Rows are points. Examples show where two turns around zero, p and q, send a point. Where does a point land after both, in the order given? Backwards means that the second turn is done in reverse. Each puzzle has new turns, and all numbers are rounded.

Turn p:
[-25 -43 -11] -> [-43  17 -21]
[-55  12  16] -> [ 4 58  8]
[18 25 15] -> [ 24 -12  21]
[-30  -8  25] -> [-15  32  18]
[ 97  14 -20] -> [ 27 -96  -1]
[ -5   1 -26] -> [  4   1 -26]
Turn q:
[-68 -56  75] -> [-65 -49  82]
[ 40 -16 -15] -> [  7 -18 -41]
[  2  13 -15] -> [ 8 16 -8]
[  0  16 -14] -> [ 9 18 -6]
[31 37 -6] -> [ 45  10 -15]
[ -4   6 -25] -> [ -4  22 -13]
Where do these land?
q, then p: [53 13  2] -> [-11 -47 -25]
q, then p: [ 38  55 -35] -> [ 46 -56 -19]
p, then q: [-13 -23  -7] -> [-9 24  9]
p, then q backwards: [-18 -42  12] -> [-35 -26 -18]
p, then q: [-60  -3  28] -> [45 31 37]

Turn p:
[ 43 -27  38  22  35  13] -> [ 28  50 -36   0  17  32]
[ 40  24  18 -22   2  11] -> [ 25 -23 -26 -11  -6  34]
[-55 -21 -70 -13   3  70] -> [-50   7  90  35 -27  30]
[28 17  7 10 -9 -8] -> [ 30  -6 -17  -7 -10  -4]
[-57 -17  13  36 -39  61] -> [-27  44  65 -53 -23  -1]
[  7   6   0 -61  51 -41] -> [-29 -41 -51  39  34  17]
[-32  30 -19  29 -17 -58] -> [-11 -17  -9   5 -20 -77]
[ 26 -12  12  -2 -26 -47] -> [ 35 -15 -16  -7  34 -31]
Turn q:
[ 27  14  68 -23 -39 -50] -> [ 37   9  52 -48  11 -59]
[ -5  47  -8 -20  62   8] -> [  5  48  24  15 -16  57]
[ 31 -15  44   9   7 -30] -> [  3  12  12 -54  27 -15]
[ -9 -20 -41  -4  -6  60] -> [ -7 -20 -55  28 -36  16]
[-63 -35  26  -4  -4   9] -> [ 46 -49 -11   9  30  20]
[ -3  22 -47  49 -15  55] -> [-27  21 -58  61  -6 -10]
[ 22 -13 -42  -7  -4 -52] -> [-57 -21  36 -11  -9  -8]
Where do these land?
q, then p: [ -5 -56   4 -59 -24  43] -> [ 50 -18  59  12  50   9]
p, then q: [ 13 -38 -63  12 -45 -25] -> [ -7  32  12 -62  55 -16]
p, then q: [32 26 20 -6 32 -6] -> [-35  -8 -25  22 -28  -2]
q, then p: [ 10  19   9  12 -65 -12] -> [ 11  -5 -37  10  23 -53]
q, then p: [-27   1  22  73  42 -26] -> [-46  30 -41  40 -36  37]
q, then p: [ -9  -4  -6 -32  23  63] -> [ 44 -11  51   1 -26  16]
q, then p: [-14  52  14   0  36 -37] -> [ -7  16 -47 -40 -31  26]

Turn p:
[-31  13 -38 -19 -28  23 -12  12  -9] -> [ 40   1 -12  12  -8  21  44   8  15]
[ -8   8 -10  -4   6  22 -36  16 -30] -> [  9   0 -15  14 -22  38   0  -6  27]
[ 32  32  -5  17  22 -47  32  -4  -3] -> [-24  -2  12 -22  49  15 -29  30 -24]
[ -7 -42  13  -6  15  14 -40  26 -30] -> [-14 -23 -20  15 -32  17  -5 -47  27]
[ -5 -36  -9  29 -20  10   7  -9  30] -> [ -2   2  24 -26 -25 -23  27 -17 -19]
[-1 28 11 22 -9 -9 -9 28 13] -> [ 10  25 -13  -5   2  22 -11  -6 -32]
[ -4 -11  18 -26 -27  26   8 -15 -23] -> [-12   4 -25  22 -15 -27  22  13  23]
[ 12  13   4  34  21 -27  -8 -17  10] -> [-13  19  26 -26  14  11 -29  -4  -6]
[ 26  17 -24 -32 -20 -18  34 -19  15] -> [ 15 -16  -7 -20  33 -27   9  47  -5]
[ 25 -19  25  -1  21  20  32 -18  24] -> [-20 -15  23   9 -17 -43 -23  14 -17]
[-33 -13  27  14  12   9  23   4   7] -> [-15  11  20  33  -1 -14   8 -22 -20]
[ -6  12 -13 -28   8 -23 -32  -5  -4] -> [ 27  -3 -11  -7  23  11 -13  -8  32]
Turn q:
[-25  12  -1  18 -22   7 -17 -15  30] -> [  7 -30 -18  -4 -21  17   1  -2 -32]
[ -5  17  38 -28 -31   7 -14  16 -24] -> [-20  13  20 -15 -54  -7  -1 -13  14]
[ -9  -8 -15  33 -23   9  24 -12  13] -> [ -7  -4 -29  27   4  26  17   2 -19]
[-27 -23 -38  -1  28 -17  27   9  -4] -> [ 11   4  31  26  49  14   6  -6 -14]
[ 38 -22 -36 -29  32 -46   5  -1 -35] -> [ -6  38  24   6  55 -56 -11   6   1]
[ -1  22 -25  -6   4 -11  32 -21  38] -> [-13  -2 -13 -27  36  24  12   8 -32]
[ 10   0   6   3   4  44 -21   5 -20] -> [ -4 -27  -5   7 -16 -14   7  -6  40]
[  2  22  17  23  -8   7 -17  22   8] -> [ 17  -3 -21 -11 -24   9  -8 -24  10]
[ 12 -30   2 -17  29 -20  21  14 -13] -> [11 33 27  9 27 -7 -2 17 17]
[ 26  -3  38 -19 -13  15 -45   8   4] -> [ 15  -4  -3 -25 -49 -32   0  14  23]
[-20  13  16  22   1   5   6 -25   2] -> [-12 -17 -12   6  -8  27 -23   7  -6]
Where do these land?
q, then p: [-35  50  15  -7  -2  19   0 -16   8] -> [ 11  -4  -9  22 -29 -29  28 -16  35]
q, then p backwards: [ 18 -13   7   5 -16  12   6 -24  16] -> [ 18  10  -2  -9 -24  14  15   5 -17]
p, then q: [ 24  12   9  -4   0 -47  20  -2 -13] -> [ 20 -21  41  -2  26  -5 -13 -11   8]
q, then p backwards: [-38 -24  -1  51  17   9 -12   7  12] -> [-17  19 -15 -34  32  16 -11  44   4]
q, then p: [-12 -23  -3  -3 -11  15   1  97 -35] -> [-21  55  24 -27   4 -55 -23  49 -30]
q, then p backwards: [ 22  21 -16  -2  -3  16 -15 -14  11] -> [ 21 -24  -2 -14 -20 -16   5   4  -3]
p, then q: [ -9 -12 -16 -12 -11 -25  16  -8  21] -> [ -1  24  15  -6  24  -4 -14  21   9]
q, then p: [ 17 -22  -3  -8  23   9   8 -15  26] -> [  3 -36  -4  11   0  11 -15  -5 -25]
q, then p: [  8 -18  12 -10   2 -27 -16  -7   4] -> [ -2   3 -30  -8  11  18 -15  -3  -4]
p, then q: [  4  30  -4 -11   1  20  -8 -16 -50] -> [ 32 -17 -17 -11   0  29  31 -27   0]
